Every row gives one point. Examples show where two turns around zero, p and q, send a point. Where does a point land after both, in the order given? Backwards means that the second turn is done in reverse. Each puzzle has new turns, and all numbers are rounded.

Turn p:
[-1 48] => [-29  38]
[ 21 -14] => [25  1]
[-16   3] => [-15  -7]
[ -4 -37] => [ 19 -32]
Turn q:
[ 14 -38] => [40 -8]
[ 3 26] => [-21  16]
[10 33] => [-23  26]
[-26 -21] => [  4 -33]
Where do these land?
p, then q: [-32   5] => [ -2 -32]
p, then q: [32  1] => [-4 32]
p, then q: [  3 -20] => [20  5]
q, then p: [-41   0] => [  3 -41]
q, then p: [38 14] => [-17  37]

Turn p:
[-23  33   3] => [-11  28  27]
[22  5 -7] => [ 16   8 -16]
[-17   7  13] => [-6  1 22]
[  7 -24  31] => [ 17 -34  11]
[  0   3 -28] => [-14  14 -20]
[ 11 -24 -12] => [ -2 -17 -24]
Turn q:
[-12  21  -5] => [-15  12  16]
[ 2  0 13] => [10 -4  7]
[  3 -48   0] => [  8 -36 -31]
[ 8 27 -8] => [-2 28  8]
Where do these land?
q, then p: [  0  -4 -12] => [-11   6  -3]
p, then q backwards: [ 37 -20  -4] => [ 25 -34   4]
q, then p: [-21  -7  17] => [  1 -27   6]
p, then q: [-16  31  -1] => [ 4 10 33]

Turn p:
[ 23  -3  10 -13] => [ 11  -8   8 -24]
[-16  -5  12 -19] => [-20   9  -8 -15]
[ 10  10   9 -31] => [  7   5 -12 -32]
[-12  -3  -6  37] => [-4  3 15 36]
[ -7   9 -11  26] => [ 7  5  3 29]
[  1  -7 -14   1] => [  0 -13  -6   7]
Turn q:
[ -9 -32   1 -42] => [  2 -16 -46 -21]
[ 7 -5 20 22] => [-13 -18  17  13]
[ 3  4 -2 18] => [ 0  2 13 14]
[-10  12  -5  18] => [-7 16 11 14]
[  9   6 -12   3] => [14  6  6  2]
[ -1  15  -2 -20] => [  3  11  -2 -22]
Where do these land?
q, then p: [  1 -10 -18   1] => [16 -9  4  8]
p, then q: [ 14  -4 -11  -6] => [ 11 -13  -9   2]
q, then p: [-37   8 -10  13] => [ 10  27 -12  27]
q, then p: [17  0 48 -4] => [-47  -5   2 -20]
q, then p: [ 13  18 -12   8] => [ 14  11  14 -13]
p, then q backwards: [11 -6  5  5] => [12  5  5  3]
q, then p: [-18  -5  -1 -17] => [  2  -4 -24   7]

Turn p:
[ 18   7   4  13  16 -10] => [  0  11 -20  10   9 -14]
[ -9  25  14  -6 -13 -48] => [ 12  30  19 -21  -3 -40]
[-16  30  31  -8  -8  -4] => [  2  23  37  13   5 -14]
[ -3 -24   4 -14  10   4] => [ -4 -17   1 -11  20   9]
[ 18 -10 -16 -28  -6  24] => [20 -6 -6 -5  6 39]
[-17   9  -9  33  -9   3] => [-18  -4   0  12 -32 -12]
[ -3 -14 -16  -9   5  30] => [ -8 -15  -4   1   0  34]
[ 16  -6 -23  -5  17  -9] => [  0   6 -29 -15   6   8]
[ -3 -18  12  24 -11  11] => [ -2 -29   2  17  -7 -10]
Turn q:
[ 24 -14  30  -7  -3  10] => [  5  -7  23 -30  -6  17]
[-29 -17  15   7  -8 -10] => [-24   0  25   9   9 -14]
[ 45  -5 -36   8   9  -5] => [ 42 -29 -29  -8  -1  -4]
[  9 -19  -6 -15  -3  16] => [-10 -21  -7 -14  -7  11]
[-24  29 -15  -3   7 -25] => [ -3  31 -20  19   7 -24]
[-18  19  15   8  14   8] => [-5 25  6 13 13 15]
[ -6   8  -3   2 -17   6] => [ -4   2   2  12 -17   1]
Where do these land?
q, then p: [ -8  -9  -1 -11 -26  -8] => [  5  -7  19 -16  -9 -16]
p, then q: [45 -6 13  3  0 -2] => [ 37 -19 -18  -1  13  -3]
p, then q: [ -9  11 -17 -26 -21   5] => [ -4   8   6 -16 -27  24]
q, then p: [-3 -9 -9 26 15 10] => [-14 -15 -21  15  10  -2]
p, then q backwards: [-23  -2 -34  41  -4 -12] => [ -6  -4 -18 -39 -40   2]
q, then p: [-7  3 18  3 11 13] => [-11   5   9  18   7   9]
q, then p: [ 14 -16  -9  -7   4  -3] => [  5  -9  -6 -17  10   8]
q, then p: [ -9  19  14 -10  21  30] => [-17  12   9  24  -9  31]
q, then p: [  0   9  25 -19   0 -33] => [ 10  37  18 -13  12  -9]

Turn p:
[ 17  15 -22  -4   3 -21  -7 -38] => [ 32  -9 -29  -7  24   3 -18   7]
[ 26   4   5   1 -11  13  18  23] => [  2  28   8  -3 -12  25  15  -2]
[ 13   4  -9   0  -4  -3 -14  23] => [ 1  8 12  6  5 12  6 24]
[ 13   9   4 -17  12  14   4  18] => [-14   4  10  -8   8  27   9  -3]
[-16 -12  20  16  16  -7   6  10] => [-15   0   6  19   2 -19  15 -16]
[-26 -21  20  -8  -9  -8   7   8] => [-11   1  26   4 -10 -23  -9 -18]
[ -4   6 -35   3   0  -1   1 -20] => [ 14  -7 -22 -23   6 -11  -2  16]
[-20  10  25   6  -6   4   3  12] => [-28  10   3  14 -12  -6  -8  -9]
[ 13   2 -22   1  -4   5 -19 -39] => [ 29 -26 -26  -8  -2   7 -12  13]
[-16 -17  14   4   2   2   1   2] => [ -8  -8  11   7  -9 -15   4 -12]
Turn q:
[  6 -26   4  -6  12  17  22 -13] => [ -1 -24  14 -26   2   9  15  10]
[-2 19 -3 16 14  5 -2 13] => [ 12   9   1  12  14  12  -1 -18]
[ 20  -1   0  -9   1  14 -12  -4] => [  5   8  11 -19 -10   2 -13  -3]
[-30  -6  11 -18 -18   3 -13  15] => [-22  29   0   8  -1  -9  16  20]
[22 -3 25 -1 23  3  8 -3] => [ 12 -13  26 -15  19  -7 -10  -2]
[-15  20  -6 -10 -10 -21  23   4] => [ -2  -5 -16  17  -1 -25  22 -13]
[  4  -6 -17  16  19 -11  -8 -25] => [-11 -25  -8   1   0  18 -22 -11]
[-21  10  -4   9 -22 -19   5 -25] => [-15 -17  -8  33 -21  -8   3   2]
[ 20   2 -22 -15 -18   5 -20  14] => [  9  26 -19 -19 -21  -3 -12  -2]
[  9   4  25  -5  -8  18 -17   7] => [ 8 23 26 -3 -3 -4 -8 10]
[-14 -13 -11  22   6 -14  13  16] => [  4 -10 -24  12  21  12  10   9]
Where do these land?
q, then p: [ -3   1  13   8  -9   0 -14 -14] => [ -8   1   4  20 -13  -3  -2   7]
q, then p: [ 21  -8   9 -13  -8  -8   9   3] => [12  8 20  3 17  4 -7  1]
q, then p: [-48  11   9   1   4  11 -10  -3] => [-32   8 -26   5 -15 -22   7 -13]
q, then p: [-11  21 -48 -16   4   9  32  -7] => [ 30   1 -21 -45 -16 -16 -10 -19]
p, then q: [ 13 -13 -10   8   1   1  45  -2] => [  6 -20   4  -7 -21 -27   8 -28]
p, then q: [  2   7  21   5  -4  14 -18  13] => [ 4  8  6 19 -3 20 11 16]
p, then q: [ -6   3  -3 -11  -9  14  -6  -3] => [-8 15  0 -5 -6 -1  3 12]
q, then p: [ -2   6  -1  13   2 -26  -5   6] => [ 7 -9 -9  8  9 -9 14 17]
q, then p backwards: [ 10 -11  13  26  12   5 -10   0] => [ 16   5  -2 -22  -5 -11 -21   0]
p, then q backwards: [ 22  -7  18  -7  17 -26  -9  -2] => [-5 19 14 28 21 -1  7 10]
p, then q backwards: [  2 -11 -21 -14  -9   6 -14  10] => [ 12 -22  16   1  -4  14   4  -6]

Turn p:
[ 15  12  29 -21  -3   8 -24   0  -7] => [-24   7  30  -1  18  17 -11   7   4]
[-39 -31 -21   1  -2 -35  -4  27  23] => [  1 -21 -29   5 -28 -35 -23  15 -37]
[  9  -6   0  34 -13   0 -22 -26  -9] => [ 17  10  -3  37  -4  22 -13 -11  12]
[ 21  18  -4   0  -6   1  -2 -15  22] => [12 -8 15 14 20 -9  8  6 18]
[-29  10  15  14  39 -25  -7  32  26] => [-25  -9 -49  -8  16 -19 -21  32  -2]
[ 22   4 -15   8  -3 -11 -21   4 -16] => [ 26   9   7   4  12  17 -16   6  -9]
[ -4  10  12  -1   5  -9  15 -25 -25] => [ -5  -8  -6  -8  10  16   1 -35   8]
[ 25  -4  20  -4 -19  23  34  -7 -22] => [ -7  28  20  -4   4   8  37 -31  -1]
[ -3  16  -3 -22 -24  34  10  13 -10] => [ -4  21  32 -27 -15 -12   7  -5  13]
[-17 -29 -32  -9  28  14  22  -3  18] => [  9 -29 -20 -13 -34  -5  32  17  -4]
Turn q:
[-41  13   3   9 -22 -20   3  -7 -26] => [-44  -6  -6  -7  -3  -3  20 -19 -28]
[  3  10  -4 -15   6 -18 -22   7   5] => [  3   4  -5  20   3 -26  -1   8  -8]
[ 25  -4   4   4  -9  29 -27  35  22] => [ 26  13   2 -12  -1 -12 -53   8  -1]
[-14  31  25 -39   0  19   0 -24  -4] => [  1  47   2 -18  -9 -17  37  -1   1]
[  8 -14  15  36 -21  -6 -20 -28  -1] => [ -2 -34  22 -30  25 -13   0 -10  -5]
[23 -5 14 20 23 -9 26 27 -1] => [ -5  -4  32  25  -6  25 -22   7  17]
[ 27  24  -4   5  11  13 -12  -9   5] => [ 28  11  12   7   9 -13  -3 -21  11]
[ -6 -20 -23  -6 -17  -3  27 -28  16] => [ 13 -30 -20 -15 -19  15  26   4   6]
[-40 -30 -31   1   5  -3   2   8  12] => [-21 -21 -50   0  -2  10  -6  12   9]
[ 15  -4   2 -14  23  -1  23  18 -28] => [ 1 20 12 28  3 34  3 11 -4]
Where do these land?
p, then q: [-15   7 -15 -15 -21   9 -17 -32   3] => [  5 -18  18 -33   3 -18  -7  21   2]
p, then q: [ 18 -18  -2 -18  -4  18  22  35  15] => [-23  16  17  21 -27  20  10   2 -22]
q, then p: [ -1 -26 -10  48  16  11 -25 -24 -19] => [-16 -42 -19  -2 -12  34  21  30   3]
p, then q backwards: [12 -7 29 -3 16 23  4 13  0] => [-25  -8  20 -14  12  -1  12  -4 -20]
q, then p backwards: [ 26   7  16 -18 -15 -14  34   5  12] => [  5 -28 -26 -14 -17  30 -13  -4   3]
q, then p: [-37 -24   5  21   6 -14 -21  -7  -8] => [-10 -29 -28 -19 -28   0  -9  11 -11]
q, then p backwards: [-13  15 -13   8 -17  10  -1 -12 -26] => [  2  -9  12  -2   1 -15  27  -2 -26]
p, then q: [ 10  28  -2 -30 -19 -17   1  13   1] => [-11  14  19  16  18 -17  15  29   3]
p, then q backwards: [ 12  25 -14 -23  -5 -26 -17 -19 -22] => [ 34 -13   0  40  -8  14  -9  -2  -8]
p, then q: [25 14  9  9 -3  2 12 27 32] => [-21   2  13  44 -14   1  -5  -4  11]
p, then q backwards: [-37 -21  -2  21  46  -1   9   1  12] => [-43 -23 -36 -16  -8  -6  11   2  22]

Turn p:
[ -1  -4  -7  -1   3   5  13   4 -12] => [ -5   1   3   8   7 -10   2   5 -13]
[-8  7  5  1  2 -2  2  4  1] => [-4 -4  8 -1  0  1  2  6  7]
[  0  -8 -10   1  -3 -10   1  -4  -2] => [ -4  -7  -5   3   2  -4  -7 -10  -5]
[  0  13   9   3 -11   1   0  -2   1] => [ 6 -2 -3 -3 -5 -5  0 11 13]
[ -5  -2   3  -3  12 -11 -11  -8  -5] => [ -4   2  10   2  -6   8 -15  -8   2]
[ 4  9 -3 -5  5  4  1 -7 -4] => [ 5 10  5 -2  3 -7 -5  0  1]
[-10  -8   5 -15  -5  14 -14  -1   8] => [ -2  11   2  -2 -20   3  15 -10   2]
[  6   2 -13  -2   5   1  15  11   4] => [  0  -4   2  -7  18  -6   8   0 -10]
[  5 -12   9   8   3  -4   9  -4  15] => [ 12 -10  -3  10   7  13   6  -6   2]
[ 26  -9  -6   9 -12  -9  -3  15 -19] => [  1  -8 -24  -8   0   0 -15  13 -25]
[-8  1 11 -5 -5  4 -6 -3 13] => [  4   0   3  -1 -11   5  11  -4  13]
[-9 10 -2  7  5  6 -9 -5  0] => [-9 11  2  0  1  1 -3  1 14]
Turn q:
[ 3 -4 21 -5  7  2 -4 16  3] => [ 8 -3  7 -2  5 24 -4 -6  8]
[ 5  2  2  5  7  3 -6 -6 -1] => [-10  -3  -2  -3  -6   5  -3   0  -3]
[ -9   5  -2   2   8  -2 -16   6   9] => [-7 15 -3 -1 -3  4 -7 -6 12]
[ 3 17  5 -5  5 13 -2  1  7] => [  1   5   0   6 -15  13  -5  11   2]
[ -6   2  -6  -9 -12  -3   1 -13  -3] => [ -1   3  -1  -4   2 -12  11  13   1]
[  8  -7   5  -3   6 -10   8  12  -8] => [ 5 -7 14 -1 12  4 -6 -7 -6]
[ 13 -15 -19   7   3   5  -3   0  -3] => [ -3 -14 -10  -5   1 -14 -17  -6  -4]
[ -9   0  -5  -5  -5   2  19 -16   0] => [  3   3  -8   7   7  -9  12  14 -13]
[-14  -3   0   4  -9  -7   2   4 -12] => [-2 -1  6  8  9 -9 13 -7  7]
[  7   2  -1   8 -10  -2   1  -4   6] => [  5  -1  -3  -6 -11  -5   5  -5  -5]
Where do these land?
p, then q: [  0   1   0   5   3   4   6  -1 -14] => [ -5   2   8   5  -2   1  -2 -12   5]
p, then q: [ -7 -10  -4 -19   4  -2   3   6   3] => [-3 -9  3  0  9  3 19  6 -6]
p, then q: [  3   3 -14   2   6  -3 -18   7  -4] => [-9  9  0  3  3 -2  0 16 14]
p, then q: [-3 -3  3 -1  6  2 -9 -3  0] => [-1  0 -3  3 -8  2  6  4  4]
q, then p: [-8 -1  5  6  2  0  3 10  1] => [ 5  7 -4  6  7  2 -2  0  7]
p, then q: [ 0  8  4  0  0 10  6  0  3] => [ 8  4  6  2 -2  5 -4 -3 -7]
p, then q backwards: [-8  0  6  0  7 -6  1 -6  1] => [ 1  5  3  0  2  1 -2 11 -7]
q, then p backwards: [ -6   4 -13  -2   7  -1   2 -21   4] => [  2   1 -11   5  -6  13  -2  10 -17]
q, then p: [23  5  4  6  4 -6  3  8  2] => [  9   7  -6   6 -22  -2  -5   4  -4]
p, then q backwards: [  1 -10   2   6   3   4   4   0   3] => [-7 -1  7  3  3  4  8  0  0]
p, then q: [11  2  6  2  5  0 -6  1 -2] => [ 0 -5  3  1 -7  2 -8  5  7]
p, then q backwards: [ -5   2   2  -4 -48  -2   6   0   2] => [  4  -6 -16  12 -35  22  -7 -15  -2]

Turn p:
[-24  20   8  23 -22   6  -7 -19   0 -13   0] => [  0  12  -4  23 -12   4 -28  -6  14  13 -24]
[  5  -6 -14 -33   4  31   4  -6  18  10   7] => [  4   0  38 -16  18   0  -7   0   8  -2  26]
[-22   3 -14  -5   4 -24   7  19 -16   1  29] => [  3 -11   3  20  -5  10  16  34   0 -24 -12]
[-25 -11  18 -12 -22 -11  11  -3 -21   7  -4] => [-19 -12  10  27  14  12   7  -7 -13   3 -23]
[-30  12  15  -1  -2 -39  16  -4  -6 -18  25] => [-19   2  -5  12  -3  19  10  30  10  -8 -44]
[ 19  13  19  23  12  15 -37 -11  19  11 -15] => [ 18   1 -13 -18 -24 -12  -2 -31  21  31   8]
[ 11  -2 -13 -19  15  -5   3  -5 -23  -4  11] => [ -5   9  13  -2   2 -18  20   8  -4 -23   1]
[ 26  16  -4  28  13  11 -10  -2  15  27 -22] => [ 17   2 -23  -8  -8 -22   0  -7   8  34  29]
[ -6 -41  -9  -2  22  -7   7   2   8  -1  16] => [-13 -19  -9  -9  14  12  10   2  16 -33  15]
[ -4  15  16   9  -6  23 -16   9   7  -8 -42] => [ 11 -13  -3 -12 -10 -14 -31 -24 -16  27 -10]
[ 16 -18 -16 -27  27   8  29  -7  10   7   5] => [-13   0  13 -25  33 -11  11  15   6 -14  26]
[ 15  14  27  12 -28   4  -9  16   0  -1 -14] => [ 19   9 -10   0  -7  13  -3 -20 -24  27 -13]
[ -5  -1 -11  -3 -19 -28  -6   0  -1  -9  -3] => [-20   5  -2  10 -21  14   0   9 -14  -4  -2]
[ 22 -13 -21   7   2  17   8   9 -10  -9   8] => [ 15  14  -7  -2  11  -7  -4  -2 -10 -25  20]
Turn q:
[ 21   1   6   2 -15  -4  -4  20 -19   8  -5] => [  3   1 -10   8  -4  20 -28   8   7   1   7]
[-25   5  -1   6  20 -31 -17 -41  -2 -27  -6] => [ 16   7   5  35   5 -28  35 -18  -4  20 -22]
[-18   7   7  -3   1  -5 -33 -39  12 -14  19] => [ 20  18 -11   3 -13 -19  34 -33   4   4 -11]
[-18   2 -26 -13  20   3 -28 -15   0 -13   4] => [ -7  18  -7  -1  22 -18  24 -22   8  21   0]
[ -1  -2  -3  -5 -28  -6   8  11  12  22 -11] => [-14  -7  18  -9 -20  17 -16  -3  11  -1  -7]
[ 25  31 -23  10  28  12  12   8  13 -33   1] => [ 17  -2   7  -4  57 -10   3   8  12 -26   0]
[ 4 -2 12  7  5 -6 11 16 -2 34  5] => [  3   9  12 -12 -16  14 -13  25 -11   6   5]
[  0  48  -2  -6  25  11  27   4 -14 -31  -2] => [  6  11   5  11  47 -24 -16   0 -23 -32 -11]
[ -6 -21  17   4 -10  12 -10  16  10  10 -13] => [-10  -9   6   0 -22  14   2  -3   1  -1  29]
[ -2 -17  -4  17 -20  12  12   6  -9  14   5] => [-18  -7 -10  -5 -21   1  -6  22  10  -6   3]
[ 17 -18   9 -10  -8   8  13  -6  -4  21 -11] => [-12 -13  -8  -7 -11  30  -1   8 -13   0  -5]
[  3 -33   8 -12 -18  -7   7  20   5  10  13] => [ -2 -26  -5 -20 -24   5 -17   2   0  17  11]
Where do these land?
q, then p: [ 22   7  -1  23   4  20   7   2  -1  18 -12] => [ 29  -5   3 -17   7   2 -21   7  -7 -12 -10]
p, then q: [  4  15  -3 -26  18 -18  12  21  11   4   4] => [-10 -14   2 -11   2   4 -33   2 -21   7  17]
q, then p: [-13   7  -2   5 -14  20  12 -24  -9  -7 -24] => [-13  -6 -18  11   2  -5 -32   5   1  -8 -20]
p, then q: [  2 -23  10   2  -5  15  -1 -19  21  11  25] => [  9   2   5 -26   6  -5  31  -6  -9 -22   3]
q, then p backwards: [  7  -3 -18 -27  24 -25   2   0 -23  14  26] => [ 12  33  27   9  -6   6  27   6  15  -5 -24]
q, then p: [ -2   3  11   0  21  -4 -22 -19 -10   8 -23] => [ 18  12 -14  18  20 -21  -4   7   8  13  -4]
q, then p: [-16  -1 -17 -13 -11 -25  -8 -22  -7  17 -18] => [ -9 -15  -4  19   8 -10 -14  -9   3  39   1]
q, then p backwards: [ 22  17 -20 -15   5  14  -8  22   2  -5  -5] => [  3 -22   5   1  -2  23  24 -10  20  -7   7]
p, then q: [ 17 -22   0  11  22   9  26 -16 -18   2   6] => [ 16  -4  16  -2  31 -25  13   6  -6  12 -15]
q, then p: [-24  15   8  -6 -18  16 -13  30  16   8  15] => [ -8  22  28  -1 -22  22   7   0  14   4 -23]
q, then p: [-14 -28  23  11  -9 -15 -22  12   7 -19 -23] => [  4  16 -22  25  14  31   8 -14  23  -2  10]
p, then q: [-20 -20 -21  23  -5 -23  11 -22 -20 -22 -16] => [-15   8  11  27   1 -40  11  -5  32  11   4]
q, then p: [ -7  17   6  20 -11   0   6  11  20 -33  19] => [-20  20 -18 -27 -17  21  11  -1  -1 -11  -6]
q, then p: [ 22  15  23  -6 -20  17  -1  23  10   5  24] => [  6  28  30 -18 -22   7  -4 -14  -5 -20   2]

Turn p:
[ -9 -24   4   0   1  28  -6 -16  -1  -4 -19  12] => [-15 -16   5  -2   5  -9  -6  -9 -14 -33   0  15]
[-20 -26   0 -10 -14  11  -7   6   6 -17 -11 -27] => [-12   4  15   2  28  16  -4  12   0 -33  -3 -11]
[ -7   0 -22  24   6 -10  -5  -3 -10  23  -1   0] => [ 27  -3   6  12  -7 -16   2 -17  13  -1 -14  -5]
[-12  36  10  -6  30 -29  28   5 -13 -13  42  13] => [ 19  27   7   8 -32  -1   6  27  10  40  37  17]
[  3  -9   4 -12 -18   3 -31 -14  -5  -9   3  -3] => [-29   0  -4  17  -1  18   5 -12   0 -12  -8  -4]
[ -7  -6  -9 -19   0 -10  -1  -6  21  14 -16   8] => [ -6   0  -1   2  25 -15   1 -20  -5   4  14  -8]
[ 27  44  -9  -4  18 -46  48   3 -39 -31  20   9] => [ -2  21  12 -19 -50 -24  28  43  26  55  14  -5]
[  6  11 -12   0  20  14 -17  22  -1  18 -11   2] => [ 16  -2 -37   3   6 -15  -8  -1  10  -8  -5   1]
[ -1  -6   7 -12 -28  33  -2 -27   7   6 -11 -30] => [ -9 -18   1  -3  21  24  31  -4 -26 -26 -11  -4]
[  0  12   0   7 -12  -7  13  26 -11  12   9  24] => [ 13 -14  -3 -15  -9   5 -10  -4  28  21  10   7]
[ -3  -5  32  11  -8   0 -12  -6  12  -5 -20 -12] => [ -7 -15   2   5   0  14 -17   3 -28 -10  -1 -22]
[ -2  14 -29  23  12   3  -6  15  34  -3   8  24] => [ 14  -1  -6  15  21 -20 -25   0   6  28 -18  27]
[ 24 -40  25  -2  -8  10  -1  -5   0   8   8 -21] => [ -8  17   3 -28  -6  26  -4 -17 -22 -24 -14  -9]
Turn q:
[ 19  -8   8  30 -12  10   8 -35  22 -13  32 -32] => [  4 -16   3  16  23  -7  42 -14  15 -46   4  14]
[ -7  -1  -9 -29  -4   0   1   4  11  21  -6   8] => [  6  11   2   3  14  16 -11   7 -11  24  13   2]
[-18   9   5 -14  -1  -2  -9  19 -14   8 -11 -17] => [-12  11  16 -17 -13   6  -1   4  13  23   6  -2]
[ 14  23   4   5 -19  21  12 -36   8 -43  26 -12] => [ 15 -17 -16 -20  22  -1  14  11  24 -55   9  12]
[  5  10  16 -17   8   3 -25  11 -14  17  -4  20] => [ -2   1   2 -10 -25   2 -20   1 -18  17  13  22]
[  2 -23 -36  21  37  13 -10  19   8 -17  20  -6] => [ -1  -4 -11  47 -14   7 -18 -21  36  -9 -16  -8]
[ 11 -11  -9  44  20  32  18   6  33 -17   6 -12] => [-18   4 -31  25  17  -2   9 -37  23 -29 -24   2]
[-22  -2 -13   6 -12  -1 -22  27  -4   3   6  23] => [ -5 -20 -12   3 -13  -6 -18  -8   6  29  18 -17]
[ -7 -20  13 -14   1  -3  14  11 -19   7  -3  11] => [-15  14   0   9  -9 -11  -4  25 -13  11   3  -6]
[-17  18  17 -11   6 -25   2 -11   0   2  -1  10] => [ 23  10  -5 -19 -16   4  14   9 -15   8   6  -6]
[-28 -13  -7 -16   6  -2 -31   6 -19  11 -34  22] => [-14   3  15  -7 -26  18 -33  -2 -23  21  14 -27]
[ 23  17   1   2 -13 -20  35 -20 -19  26 -13  -9] => [  4  -8  17 -16  20  -1  24  26 -23   7 -36  13]
[ 24   1   8  -7 -15 -26   8   0   4  -7 -16  -6] => [ 16   9  20 -13  16 -26   0   3 -10  -1 -11   1]
Where do these land?
q, then p: [  8  -4  21 -27  16 -17 -18   0 -18   3 -20   3] => [-14 -21 -20   3 -20  30   4  -1  13  11  12 -11]
q, then p: [-22   8 -32 -22   3 -25  22 -21 -21 -10  18 -25] => [ 13   3 -25 -43  24  16 -21  25 -15  -1 -14  -5]
p, then q backwards: [  5 -29   2  19   6 -11  30  16  20 -27   6  17] => [ 24   8   2 -33 -10  -2 -12  19 -20  -1 -35  -7]
q, then p: [ 27   7  19   4  16  32 -22 -21  -5  -7   4 -12] => [-40 -16  16  12  -6   2 -13   8   1   4  10  31]
q, then p: [-14  16   5 -15   0   4 -17  19   0 -22 -20   0] => [-14   9 -20  20  18  19  17  -9  -4   9   7  -4]
p, then q: [ 20  -6  13  20  -6 -22 -16 -10  -7  19 -12 -24] => [-18  -2  39 -19  17   6  11   1   9 -16  -8  -2]
p, then q: [-11  19  17  18 -11 -25 -18 -20   2 -12  18  28] => [-30 -33  -2   5  -1  -5  26 -17 -22   7  17  -1]
p, then q: [  2  19 -13   6  -9  19  32 -19  10  -9   2   1] => [-12  19 -11  11  -6 -15  -5  22 -25  18 -12   2]
q, then p: [-27 -23  25  16  19 -13  22   0   0  23  -9  -2] => [ 32 -27  19  -7  -5   1  29  20  11   3   5 -13]
q, then p: [ -9  25  -5  20  -3  -1   9  11 -21 -19  -7  11] => [-15   6   2  -4  35  -6   6  -7  10 -10   2 -21]
p, then q backwards: [ 25  -9 -31 -10  18  15 -17  21  26  23 -16   2] => [ 20  13   2  16  -7   8  30  21  36 -20 -12  17]
p, then q: [-16 -20 -31 -10 -34  28   3   4   5  27  11   0] => [ 11  31 -26  14   4  16 -11  -2 -22 -40 -10   3]
p, then q backwards: [ 13  -3  11 -19 -14  17 -11  20   9   9  24   0] => [-11  25  -5  -7  12  30   6  -3  19   9  -5   2]
